Each row is a point. To make a cloud, some directions were put in groups of two or more. Within a group, all points are equally far from the middle, so they leave a hole (a ring in 2 directions, a hollow ball in 3). The other directions are filled evenly. Then the cloud was stretched, turned, moved and blurred a little. How many holes are there, and how many directions does each take, smallest first?
(in the rows, 128 means zero)

Cloud (14 x 2):
[[103  89]
 [107 178]
 [ 84 125]
 [122  88]
 [ 95  95]
 [151 113]
 [100 171]
 [104 175]
 [101  90]
 [121  87]
 [ 88 107]
 [ 84 128]
 [ 84 121]
 [119 184]]
Holes: 1 (2)

Cloud (14 x 2):
[[115  77]
 [109  96]
 [120  71]
 [165  92]
 [161 101]
 [139 117]
 [166  95]
 [138  74]
 [128 101]
 [155 136]
 [135  68]
 [167  90]
 [123 136]
 [128  63]]
Holes: 0

Cloud (19 x 3):
[[134 117 181]
 [105 153 102]
 [164 110 191]
 [177 151 117]
 [104 131 117]
 [128  98 104]
 [ 97 128  98]
 [131 115 201]
 [146 114 134]
 [143  96 159]
 [130 165 166]
 [166  64  99]
 [149  98 113]
 [163  77 164]
 [114  99 173]
 [124 145 174]
 [125 104 169]
 [138  67 148]
 [180 131 199]]
Holes: 0

Cloud (20 x 3):
[[164 177 134]
 [162 143 168]
 [170 127 164]
 [155  98 114]
 [182 113  89]
 [ 84 105 109]
 [190 181 128]
 [150  85  68]
 [102 163 142]
 [100 153 130]
 [ 97 140  93]
 [124 193 148]
 [173  85 133]
 [156 122 126]
 [153 154 132]
 [144 148  73]
 [162 180 138]
 [116  77 105]
 [136 165 117]
 [169 133 171]]
Holes: 0

Cloud (28 x 4):
[[155  92 123 142]
 [142 142 135 169]
 [122 156 172 133]
 [130 157 197 108]
 [146 148 212 150]
 [171 120 187 117]
 [ 98 156 162 107]
 [128 166 101 155]
 [107 154 138 178]
 [108 169 124 145]
 [102 122 160 181]
 [146 144 165 104]
 [122 112 119  72]
 [160 158 129 213]
 [147 130  79  73]
 [111 115 152 175]
 [121 125 130 189]
 [120  92 158 131]
 [117 143 154  62]
 [ 89 122  93 124]
 [155 161 159  83]
 [104 112 101  97]
 [ 99 143 154  93]
 [156 174 126 179]
 [106 125 152 228]
 [134 125 126 182]
 [190 107 160  92]
 [145 122 124  94]]
Holes: 0

Cloud (30 x 4):
[[146 136 162 102]
 [ 74 158 153 157]
 [152 101 163 128]
 [ 96 170 109 153]
 [186 112 124 116]
 [ 99  97  71 120]
 [117  88  93 101]
 [ 69 146  92 135]
 [174 109  60 130]
 [165 130 115 181]
 [156 145 106 181]
 [108  96 155 111]
 [166 142  94 176]
 [177 146  77 163]
 [127 153 165 182]
 [ 94 169 184 131]
 [ 90 134  81 149]
 [143 156 111 180]
 [103 169 146 170]
 [151 113 158 168]
 [133 143  80 167]
 [166 173 120 167]
 [108 160 186 168]
 [132 175 114 166]
 [ 86 170 107 140]
 [114 120  73 153]
 [112 132 166  94]
 [132  94  77  96]
 [132 179 138 127]
 [108 149  99  91]]
Holes: 1 (4)
